Rows are points. Examples show where two turns around zero, p and q, send a point. Write where each new point lands after one turn and then the other. Backwards means that the second turn is done in reverse. Each puzzle has new turns, and all numbers are rounded.

Turn p:
[1.8, -0.6, -3.7] -> [0.0, -3.0, -2.9]
[-4.3, -1.0, -0.9] -> [-4.0, -0.6, 1.9]
[-1.9, 0.0, 3.3] -> [-0.2, 2.3, 3.1]
[2.6, 1.8, -1.8] -> [1.2, -0.1, -3.4]
[1.7, -0.3, 3.2] -> [3.0, 1.3, 1.6]
Turn q:
[-0.5, -0.3, -1.5] -> [-0.7, 1.4, -0.2]
[-1.0, -2.5, 0.9] -> [-1.9, -1.2, -1.8]
[-0.2, 0.4, -2.9] -> [-0.3, 2.9, 0.2]
[3.9, 0.3, -1.6] -> [3.5, 1.8, -1.5]
[-0.2, 2.6, -1.5] -> [0.8, 1.8, 2.3]
[-2.0, -0.5, 6.6] -> [-1.5, -6.7, 0.9]
Where do these land?
p, then q: [-3.1, 2.7, 1.6] -> [-0.6, -0.6, 4.3]
q, then p: [2.9, -4.9, -3.3] -> [-2.9, -1.2, -5.8]
q, then p: [-1.3, -0.9, 1.3] -> [-1.1, -1.0, 1.4]
p, then q: [1.4, 1.5, 1.6] -> [2.3, 0.7, 0.9]
q, then p backwards: [0.1, 1.6, -1.2] -> [-0.3, 0.2, 2.0]

Turn p:
[0.3, 1.4, 1.7] -> [1.6, 0.6, 1.5]
[0.8, 1.3, -2.2] -> [0.1, 1.9, -1.9]
[-2.9, -3.1, 3.2] -> [-1.9, -3.5, 3.5]
[-2.8, -1.1, -0.3] -> [-2.8, -0.4, 1.1]
[4.6, 1.5, -2.3] -> [3.1, 1.4, -4.1]
Turn q:
[2.2, -1.9, -1.1] -> [2.8, 0.7, 1.2]
[-2.0, -1.3, 2.8] -> [-2.0, -2.4, 1.9]
[1.1, -0.9, -3.8] -> [3.6, 0.4, -1.8]
[-1.3, 4.1, 2.1] -> [-4.4, 1.3, -1.3]
Where do these land?
p, then q backwards: [-2.1, -6.1, -1.2] -> [-6.1, 0.4, 2.4]
p, then q backwards: [-0.3, 1.5, 0.9] -> [1.7, -0.5, 0.3]
p, then q backwards: [2.3, -2.4, -1.3] -> [-2.8, 0.1, -2.3]
p, then q: [-1.0, 4.8, -1.1] -> [-3.3, 3.2, -2.1]
q, then p: [0.7, 0.4, 2.2] -> [-0.1, 0.3, 2.3]
p, then q: [0.4, 1.8, 0.5] -> [-0.7, 1.8, 0.1]

Turn p:
[2.2, 1.5, 0.4, -4.0] -> [-0.2, 0.4, 4.8, 0.5]
[0.6, -2.0, -0.1, 2.4] -> [0.5, 1.6, -2.6, 0.9]
[0.4, 4.7, -1.9, -0.4] -> [-4.3, -2.1, 1.8, 0.0]
[-0.7, -1.6, -0.7, -2.1] -> [1.2, 1.1, 1.1, -2.0]
[-2.5, -2.5, 2.4, 4.2] -> [2.8, -1.1, -5.1, 0.8]
Turn q:
[-0.2, -0.5, 3.4, -4.5] -> [-5.4, 1.3, 0.6, 0.8]
[0.2, 2.1, 0.9, -1.2] -> [-0.7, 2.4, 0.6, 0.3]
[2.1, -1.2, -5.0, 4.4] -> [5.4, -2.6, -1.7, -3.3]
[0.1, 0.0, 1.7, 2.2] -> [0.9, -0.9, 2.4, 0.5]
[-2.1, -0.4, -1.0, -0.9] -> [-0.3, -0.3, -1.9, 1.6]
Where do these land?
q, then p backwards: [3.1, 2.7, 0.3, 1.4] -> [0.1, -2.5, -0.9, -3.5]
q, then p backwards: [4.1, 0.7, 2.0, 1.9] -> [-0.8, -0.1, -1.2, -4.8]
p, then q: [-1.2, 0.2, -2.9, -1.9] -> [-2.8, 1.5, -0.9, 1.5]
p, then q backwards: [-0.4, 1.1, 2.9, -2.6] -> [-0.1, -0.7, 1.5, 3.7]
p, then q: [-3.8, -4.9, -0.9, -1.4] -> [-2.6, 3.7, -2.1, -4.1]
p, then q: [-1.7, 0.2, -1.4, 2.6] -> [0.5, -0.4, -3.3, 0.3]
